Each row is a point. The points of each table are mixes of a few directions, plus a little noise. How many directions does each table use, and how many do they share? Where both have some left over, give the other angles between the two spaces (their principal angles), to ten degrees, smallest first.
In the rows, zero is written as 128.

First:
[[128 131 125]
 [123  85 171]
 [132 158  98]
 [133 171  86]
 [124  94 162]]
Second, 6 rows:
[[109  72 134]
 [137 167 109]
 [146 176 131]
 [122  94 156]
 [124 147  81]
 [129 113 157]]
Directions: first 1, second 2, shared 1

First (9 x 8):
[[133  93  95 108 154 186 180 127]
 [118 144 137 111 146  72  65  84]
 [153 109 133 155 135 124 137 161]
 [107 191 124 111 150  53  79 113]
 [117  84 142 109 131 163 154 118]
 [139 148 135 150 110 111 108 136]
 [124 156 159 158  86 116 134 174]
 [140 120 109 137 109 166 137 114]
 [121 109 121 113 132 163 161 127]]
Second, 7 rows:
[[110  72 157 110 126 122 126 167]
 [117 131 124 116 118 194 192 108]
 [128 123 158 155  84 113 113 179]
 [150 181  97 149 152  98 117 124]
 [145 105  87 116 165 135 118 105]
 [113 122 155 122 127 107 128 156]
 [133 162 118 128 122 129 102  56]]
Directions: first 5, second 5, shared 4; angles 40

First, 11 rows:
[[156  96 159 139 167 150 123 140 136 119 149 103]
 [137 117 138 131 141 135 126 132 130 126 134 119]
 [ 78 187  72 108  56  89 138 106 114 143  91 174]
 [192  54 198 152 219 177 115 155 148 108 174  70]
 [ 90 172  86 113  74  99 136 112 117 139 100 162]
 [143 110 145 134 148 139 124 135 133 124 139 114]
 [149 103 151 136 157 144 124 137 134 122 143 109]
 [101 158  99 117  91 108 133 117 121 136 109 152]
 [ 96 164  93 116  84 103 134 115 119 137 106 157]
 [157  96 159 139 168 150 122 141 136 119 149 102]
 [108 152 107 120 100 112 133 119 122 133 114 146]]
Second, 11 rows:
[[114 139 138 116 129 127 141 159 129 146 121 124]
 [202 106 107 181  96 122 126 123 126 102  89 105]
 [ 78 157 124  89 156 154 123  84 124 107 180 147]
 [104  82 119 121 126 109  73  79 147 145 166 160]
 [138 150 119 124 110 141 149 164 130 126 111 104]
 [ 84 141 129  96 146 139 120 108 130 129 165 144]
 [111 133 160 123 158 119 145 137 115 141 124 142]
 [225  99  62 187  53 135 104 114 146  85  94  84]
 [136 105 182 155 176  94 142 121 102 142 105 156]
 [ 83 142 145  95 144 128 134 147 131 153 144 138]
 [133 153 124 121 114 140 152 171 129 132 110 105]]
Directions: first 1, second 4, shared 0; angles 70

First (9 x 20):
[[ 94  88 102 149 116 110 148 127 103  86 141 122 129 104 116 113 138 144
  140 103]
 [111 108 126 139 112 109 138 133 105 112 136 129 110 118 121 133 132 147
  139 110]
 [151 134 172 105  84  89 125 158 108 159 120 161  64 143 114 163 105 149
  136 137]
 [157 196 169 138 183 172  89 108 139 180 131 108 137 151 169 157 147 123
  104 124]
 [123 128 129 100 136 137 127 136 146 167  99 156 119 168 144 145  95 115
  129 148]
 [ 67 143 139 150 209 169 114 104 105 195 116 125 109 187 204 182 127 149
  128  86]
 [152 109 110 141  83 102 144 134 127  54 156 108 151  64  77  81 152 127
  130 132]
 [137 125  91 122 140 152 134 116 166  98 126 114 185 111 117  83 132  92
  119 151]
 [163 122 117 109  92 115 135 139 153  99 127 133 147 104  90  95 122 106
  127 161]]
Second (9 x 20):
[[130 178 108 112  91 139 115 130 174 132 133 169 142  93  78 144 108 117
   92 153]
 [124  91 111 138 140  94 110 118  86 125 119 102 120 151 132 137 147 183
  165 105]
 [152 143 132 152 176 125  93 110 106  85 150  52 147 105 132  93 195 174
  151  97]
 [136 154 174 140 162 180 149 123 143 161 136 126 137 142 182 128 122  62
   97 134]
 [ 71 128 140 153  95 130 167 144 115 106 159 161  93  81 118 140 119 120
  109 100]
 [110  65 147 135 131 121 179 143 101 114 125 123 111 145 166 102 117  97
  148 121]
 [168 177 128  65 153 114  57 142 162 163  86 126 108 168 111 137 125 186
  153 157]
 [132 143 126 117 109 138 137 134 156 122 131 146 138 109 112 120 115 102
  109 146]
 [127  73  85 140  94 110 144 107 109 146 112 148 159 156 122 152 103 112
  129 140]]
Directions: first 4, second 6, shared 3; angles 60

First:
[[123 141 155 144 151 110 146 137 119  95 118 138 120 117 119 144 131  95
  122 132 131 145 145 120  98 105 117 113 130 124 112 127]
 [124 149 141 164 152 115 136 127 115 113 124 116 123  96 138 150 122 113
  128 131 137 153 146 116 124 128 108  96 124 143 126 130]
 [142 137 138 134 106 138 127 122 114 111 138 124 133 116 143 132 158 147
  149 145 139 129  90 110 144 143 136 111 133 141 131 155]
 [122 160 145 180 163 108 137 128 111 111 123 108 120  78 144 159 116 109
  127 131 142 164 153 111 126 129  99  82 123 153 126 129]
 [113  93 100  96 139 140 126 117 148 163 110 143 131 184 107 110  93 113
  105  98 103 108 179 165 111 123 128 174 114  93 131  95]
 [143 119 120 106  88 147 116 124 128 133 143 129 137 139 136 112 155 163
  146 140 131 108  79 123 152 145 151 138 135 131 136 148]
 [116 123 100 124 140 119 113 136 151 172 130 113 124 123 124 116  90 137
  111 112 121 122 150 146 140 127 123 143 125 133 137  99]
 [129 142 130 128 125 107 119 155 141 134 143 118 120  97 126 121 126 141
  125 138 136 128 102 120 137 114 134 124 142 146 126 123]
 [140  89 123  76  88 167 132 106 126 120 122 162 143 203 116 106 159 135
  139 126 112  93 109 141 119 138 156 170 126  88 127 144]]
Second:
[[124 124 123 130 130 129 127 118 127 141 135 117 123 125 126 136 122 129
  130 123 125 127 152 138 138 129 122 120 128 133 135 126]
 [132 131 130 127 127 126 130 136 129 119 124 137 132 129 130 123 131 127
  126 132 130 128 109 122 119 128 132 134 129 125 124 131]
 [139 141 138 123 125 123 133 156 128  91 111 157 138 136 136 105 142 124
  121 143 134 133  58 101 102 126 143 150 132 114 109 138]
 [112 112 115 135 131 137 120  89 127 175 150  89 114 119 117 154 108 131
  139 111 120 123 217 163 161 132 108 100 123 145 152 114]
 [128 129 128 128 128 128 129 129 129 127 127 128 128 128 128 127 129 128
  127 127 129 129 126 128 128 128 128 129 128 128 127 127]
 [126 126 125 128 129 129 127 122 128 136 133 122 125 127 126 134 125 127
  129 124 127 127 143 134 132 127 124 124 127 129 133 126]
 [145 145 145 118 123 119 137 173 129  75 101 172 144 139 141  96 150 125
  115 149 137 134  24  89  90 125 152 160 133 107 101 144]
 [137 137 137 123 126 123 133 152 128 100 115 153 136 134 134 112 139 126
  121 139 134 130  71 106 108 127 140 145 132 118 113 137]
 [107 107 110 139 134 139 115  76 129 189 160  76 108 116 115 165 102 133
  143 105 117 121 249 174 172 133 101  89 120 153 160 111]]
Directions: first 4, second 1, shared 0; angles 40
